Every row gives one point. Each copy is the shape, with its points in the same order, turned, moved and blurred by noise. Some copies are also mirrored. Which?
In the rows, zero is written as 128.

Shape (8 x 2)
[[136 147]
 [169 129]
 [ 52 119]
 [191 121]
 [188 157]
 [159 111]
 [155 153]
 [ 74 139]]
Copy 1 (8 x 2)
[[124 146]
 [ 84 131]
 [204 112]
 [ 63 126]
 [ 70 163]
 [ 95 114]
 [101 155]
 [183 134]]
Copy 1 is: mirrored
Copy 2 (8 x 2)
[[130 165]
 [162 137]
 [ 39 150]
 [181 129]
 [185 160]
 [148 120]
 [155 167]
 [ 68 163]]
Copy 2 is: only turned
Copy 3 (8 x 2)
[[100 128]
 [ 97 168]
 [173  77]
 [ 91 191]
 [ 64 168]
 [118 167]
 [ 86 142]
 [146  85]]
Copy 3 is: only turned

Shape (10 x 4)
[[107 148 119 110]
 [110 160 146 107]
 [220 167 116 130]
 [114 117 112 106]
 [ 97  92  92 121]
 [ 91 146 156 170]
 [126 128 116 107]
 [101 168 141 170]
 [ 98 149 116 107]
 [123   8 152 115]]
Copy 1 (10 x 4)
[[129 103 117 107]
 [156 112 115 107]
 [105 217 105  99]
 [108 102 111 132]
 [ 84  82 132 145]
 [157 111 179 125]
 [114 116 108 123]
 [152 123 178 102]
 [126  94 116 101]
 [101  96 114 249]]
Copy 1 is: only turned
Copy 2 (10 x 4)
[[107 104 124 129]
 [125 103 123  90]
 [190  59 183 143]
 [116 112 116 153]
 [ 86 139 115 173]
 [107 157 152  93]
 [121 102 117 138]
 [108 131 172  84]
 [ 98  95 120 113]
 [164 200  75 189]]
Copy 2 is: mirrored

Shape (12 x 6)
[[107  84 103 121 151 113]
 [141 164 110 157 188 160]
 [137 121 180 161 176 147]
 [113  82 157  98  80  55]
 [111 129  93 105  88 137]
 [139 184 106 119 136 149]
 [128 144 100  80 152  78]
 [105 103 142 120 120 140]
 [134  83 143 100 157 132]
 [156  94 131 150 130 148]
 [150 100 119 105  84 151]
 [ 71 108 160 142 143  84]]
Copy 1 (12 x 6)
[[104  98 102 106 162 166]
 [134 114 124 133 158  65]
 [165 157 127 126 188 120]
 [116 122 148 118 123 249]
 [103  87 149  81 100 151]
 [141  97 147 118 107  97]
 [128  68 110 150 112 160]
 [135 117 138  81 154 165]
 [148 126  93  91 158 166]
 [121 159 116  93 149 134]
 [118 138 131  64 100 160]
 [128  99 151 129 198 188]]
Copy 1 is: only turned
Copy 2 (12 x 6)
[[140 119 119 114 194 119]
 [ 88  67 178 112 153  73]
 [ 97  55 158  92 149 157]
 [173 164 118 157 158 194]
 [126 154 110 138 132  93]
 [100 122 172 128 119  74]
 [141 160 185 135 180 105]
 [108 122 112 113 148 140]
 [136 119 139  75 169 138]
 [147  77 123 101 135 121]
 [156 133 102 105 114 114]
 [100 114 131 153 191 177]]
Copy 2 is: mirrored

Shape (11 x 8)
[[147 144  99 132 194 119 125  89]
 [187  74 128 141 129  84 188 165]
 [185 143 171 159  95 132 182  84]
 [141  90 132 140 180 125 193 135]
 [ 71 129 109 134 115  61 152  67]
 [156 110 182 171 211 108  88 147]
 [109 122  99 205  96 136 113  95]
 [ 94 167 102 103 113 100 199 142]
 [147 115 132 199 196 169 130 187]
 [184  71 184  93 181  93 158 114]
 [125 137 177 105  95 138 114 114]]
Copy 1 (11 x 8)
[[113 156  94 152 111 159 166 117]
 [103  48 125  86 124 198 117 157]
 [114 121  91  91 217 157 136 166]
 [128  85 117 106 130 198 138  89]
 [204 136  93 164 126 145  87 152]
 [116 161 139  47  73 173 171 121]
 [155 145 188 150 159 134 145 169]
 [125 113 106 159 156 146  44 103]
 [ 81 136 201  84 115 192 157  84]
 [127  81  57  55 102 173 160 126]
 [138 131 107  79 153  81 120 135]]
Copy 1 is: only turned
Copy 2 (11 x 8)
[[152 114 186 120  99  99 125  81]
 [124  58 106  65 188 124 137 103]
 [ 98  99 141  67  94 184 177 128]
 [109  68 129 108 116 125  95 109]
 [158  83 179 197 141 166 159  99]
 [111 111 111 126  78  38 164  78]
 [212  99 118 138  91 141 155 135]
 [115 114 181 156 183 165 113 159]
 [151 101  93  98  83  52  94 137]
 [ 70  99 130  91 145 113 133  27]
 [125 167 116 127 122 153 160  95]]
Copy 2 is: only turned
Copy 3 (11 x 8)
[[125  27 103 114 138 117  93 117]
 [204 100 142 187 172 127 126  82]
 [106 115 116 213 151 110  76 140]
 [171  59 165 155 155 146  81  98]
 [ 95  39 157 137 177 138 158 183]
 [ 97  48 151 150  99 113 115  27]
 [ 69  95  96 139 163 191 138 127]
 [139  97 161 102 215  93 100 156]
 [127  98 136 129 140 170  74  14]
 [187  51 165 192  87  96 103 102]
 [101 131 149 135 103  99 124 143]]
Copy 3 is: mirrored
